Each row of a before or after table is a point. The points were changed in one or more steps. Then noise was added and the rows were shuffled. The steps act on columns, c1 being the first. Name the steps. A step turns or swaps two columns, mirrors them in a line or flattens them onto one, adds a multiple of one to another, or multiplies or shifts one. Angles are multiples of 10 degrees, from the lower column toward the higher: turns from -170 to 170, lines from 10 to 170 but not 90. Use the fewest steps. Two steps may share a column if one is a turn and the other turns, adds or multiplies; they go together, in the order done. Otherwise the lowest column goes first.
(in the rows, 128 means zero)

Before (14 x 2):
[[142 119]
 [ 92 152]
 [116  86]
 [148 163]
 [ 80 148]
 [ 89 117]
 [134 134]
 [ 98 166]
 [ 90 144]
 [146  96]
 [ 87  69]
 [108 145]
 [161 134]
 [105 174]]
After (14 x 2):
[[112 130]
 [ 92 117]
 [171 124]
 [108 156]
 [176 138]
 [151  94]
 [124 138]
 [153 128]
 [110  88]
 [122  54]
 [168 116]
 [135 169]
 [178 113]
 [174 146]]
Steps: mirror c1 and c2 in the line at 70 degrees

Before (12 x 8):
[[113 131  96 113 138 119 113 133]
 [139  95 135 104 150 145 134 156]
 [109  99 108 129 143 150 127 122]
 [130 160  87 155 111 126 118 153]
 [124 143  83 102 125 130  93 129]
 [124 116 107 159 103 159 107 133]
 [116 129 113 112 138 117  83 127]
 [105 120 145 144  90 137 123 104]
 [120 111 111 100 119 158  96 106]
 [112 156 132 164 145 146 126 128]
 [168 110 144 150 114 120 121 134]
 [165 130 124 155 150 135 119 107]]
After (12 x 8):
[[ 72 147 156 128 139 149 125 134]
 [115 132 151  96 110 158 107 134]
 [ 94 124 137 143 135 117  82 127]
 [113 100 165 153 128 130  94 119]
 [102 138 151 163 123 159  96 139]
 [157 160 131 142 145 142 133  94]
 [ 60 143 115 121 101 136 122 157]
 [ 81 113 161 141 136 121 111 119]
 [ 80 100 117  97 142 146 129 141]
 [239 125 131 112 145 136 116 158]
 [249 152 117 105 117 121 120 131]
 [133  84 159  94 118 128 119 117]]
Steps: multiply c1 by 3; turn c2 and c3 by -160 degrees; turn c4 and c8 by 160 degrees; multiply c5 by 0.7

Before (14 x 12):
[[170 168 178 131  80 100 134  65 152 151 154 138]
 [132 128 115 124 109  85  90 167  98  92 160  92]
 [128 152 134 146  73  97 137 109 137 189 117 131]
 [111  68 113 106 163 126 102 116 169  84 165 125]
 [155 101  76  89 154 108  78 143 106 115 168 131]
 [182 115 129 122 127 146 131 172 133 105 149 119]
 [157 127 150 152  94 115 175  60 117 174 163 100]
 [160  64 105 110  95 118  81 129 110 104 141 119]
 [132 147  92 105  86 125 123 152  79  96 147 143]
 [164 131 141 139 127  70 149  91 144 150 126 132]
 [132 134 104  96 133 129  76 139  83  96 104  98]
 [139 122 149  73 106 102 129 169  76 111 131 131]
 [142 120 110 132 121 109 108 158  72  65 123 152]
 [141 127 171 162 113 117 114  87 119 186 162 140]]
After (14 x 12):
[[128 113 187 151  58 101 139 129 141 135 150 109]
 [141 151  65 135 113 109 105  87  71 109 105 121]
 [160 144 113  96 168 103  78 116 107  78  98 148]
 [139 133 113  78 104  93 130  93  76 151  86 133]
 [110 164  86 106 201 122 104 189 172 114 120 176]
 [183 128 110 119 136 145 127  43 135 128  78 143]
 [162 126 148 146 122  73 149  90 140 142 161 125]
 [163 164 104 112 135 118  81  89 112 104 121 181]
 [132 100  92 130 131  84  93 131  96 117  77 152]
 [171 113 150 137  55 103 130 119 153 177 167  94]
 [157 107 175 159 108 119 173 147 119 153 172 149]
 [135  99  97  97 144 125  74  99  81 103 130 140]
 [136 126  97 105  71 120 122 125  79  90  94 106]
 [142 136 182 161 110 121 115 156 119 169 147 123]]
Steps: turn c8 and c11 by -120 degrees; add -1.5 times c1 to c8; turn c2 and c12 by -130 degrees; add 0.7 times c12 to c5; swap c3 and c10; turn c4 and c6 by 10 degrees
